Rows are points. Each table stands for the endless flat space through its points: a line for two points, a plane for three, and so on. The two share one point or none. Which?

First, 2 rows:
[[  4 -20  10]
 [  3 -18  12]]
Second (2 x 3):
[[ -1 -12   9]
 [ -4  -8   4]]
They share: [  2 -16  14]

First (3 x 4):
[[  6 -23   7 -13]
 [ 16  -3  12 -23]
 [ 16 -27  14 -21]]
Second (2 x 4):
[[  7  -8   8 -23]
 [  5  -4   9 -24]]
They share: no point

First, 4 rows:
[[-27  -7 -19  18   6  11]
 [ -2  -2   6  28  31  11]
 [-10   3 -17  20  26  -4]
 [-15  -4 -16  18  27 -22]]
Second, 2 rows:
[[-21   6 -27   8  10   0]
 [-15 -12  -3  32  22  12]]
They share: [-18  -3 -15  20  16   6]

First:
[[-16  -4 -27   5   9  11  10  12]
 [-14  -4 -11   7  10  -1   4   7]
 [ -7  -7   6  11  15 -10   7  -3]]
Second, 3 rows:
[[ -5 -17 -17  -1  22  -5  17  -1]
 [-17   9  -1  22   4  13   6   9]
 [ -5  -1   3  27  -2   7  13  -5]]
They share: [ -9  -7 -10   9  14   2  13   2]

First, 3 rows:
[[ 16 -19  -3  -5   0 -13   5 -31  -6]
 [-19 -20  12   7   6 -15  -2  -7  -6]
 [-24 -28  22  -7 -12  -9  -3  -2   5]]
Second:
[[ -3 -23   7  -2  -1 -12  -2 -16  -8]
 [-34  -6  21  18  25 -16   9 -24   6]
 [-26 -10  17  14  15  -8  -1 -20   8]]
They share: no point

First:
[[  3 -24  44  37  11  11 -17  18   6   7  -5]
 [  7 -10  27  27  11  -3  -6   8  24   0  -4]
 [ -8   2  27  25  21  12   6   3  21 -10  11]
 [-31  19  26 -12   0  34  13  39  -5  -6  23]
 [-20   5  32  16  18  34   9   6   5 -14  12]]
Second, 4 rows:
[[-17  17  17   2  27   3   3  18  33  -4  20]
 [-18  27   5  -2  26   8  -2  29  23   2  21]
 [-16   9  27   8  19   5  18   6  31 -22  10]
 [-14  27   3   9  -5  23  43  15  -7 -52 -13]]
They share: no point

First, 6 rows:
[[-15 -23  17  -4  17   4  51  -3  13  20 -18  -1]
 [-21   5   2 -19   5 -30  20  11  -4   3  20  11]
 [-27  17   3  15  -1  -9  -7 -11  12  -3  13 -25]
 [  0  24 -12  11  24 -14 -15  -9  11 -27   6 -19]
 [-14  19   2  19   9  -1 -10 -14  16 -13   6 -30]
 [-41  -8  16 -18   1 -22  36  -2  -7  23   6   6]]
Second, 4 rows:
[[ 14  10   7  27  20  18  17  -4  11  34   3 -12]
 [-12   3  16  14   5   5  19   8   3  17 -12 -23]
 [-34   2  15   3   0 -14  21   2   3  -4  -3 -20]
 [-13  17  19  20   6   0  22  -2   2  12  18 -17]]
They share: [-19  -1   3   6  12  -8  18  -7  12   5  -3 -11]

First:
[[ 37  18  42 -11  -3  22  45   1  -2  14  -9  32  -7  17]
 [ 41  26  38 -19   7  15  47  -1   0  12 -16  26  -9  15]
 [ 31   6  46   9 -19  42  45  11  -6  18  -7  30  -7  21]
 [ -1   5   8  -7  -8  30  -1 -16 -12 -30 -10  17   3  18]]
Second (5 x 14):
[[  3  18  24 -22   7  -8  45  -7   8 -27 -16  44  22  12]
 [ 23  17  13 -12   0  41  -7 -18 -13 -23 -14   3 -20  15]
 [  1  30  18 -23  -7  14  21 -21 -19 -19 -11  29  -9  12]
 [ 15  36  30 -14 -15  28  15 -11  -6 -17 -28  24 -16  -6]
 [ -4  -3   3 -24  27  -3  24 -23 -16 -23  -3  26  20  39]]
They share: no point

First, 4 rows:
[[ 12  10  15 -14 -37 -24  12 -14 -23 -27   0  -4  -8 -19   3   2 -16   8]
 [ 11   6  12   7 -23  -8   9  -1 -23   0  -3  12  26   1  13  22   9  -1]
 [ -2  -1   6   4 -15   5   0 -12 -29   9  -3  22  27  15  23  30  31   8]
 [ 20  27  36  10 -11 -23   6  14  -5 -21  -9  18  23 -29  -5  -2 -27 -10]]
Second, 7 rows:
[[  2  28   4   5 -21 -17 -10  13 -18  14  -7  29  24   1   6  42   2   0]
 [  9  -4  48   7 -10   5 -13 -35 -22 -26  33  17  34  -5  38 -31  29  32]
 [ -3  30  45 -21 -35 -33   8 -16 -14  14 -17   9  17   2  31  17  12  -5]
 [-26   7  28 -27 -47 -29   8  13   8 -13  -7   1  28 -18  17  -8   3 -18]
 [  4  19  42 -19 -19 -21   2  -7 -38 -15 -25   3  22 -16  11  18  -1 -10]
 [ 10   0  31 -12 -33 -16  15 -18 -18 -10  -5   2   1  19  38   9  10   5]
 [ 10   9  19  -7 -22  -7   8  -4 -24 -11 -17  13   5   0  10  24 -14  -3]]
They share: no point
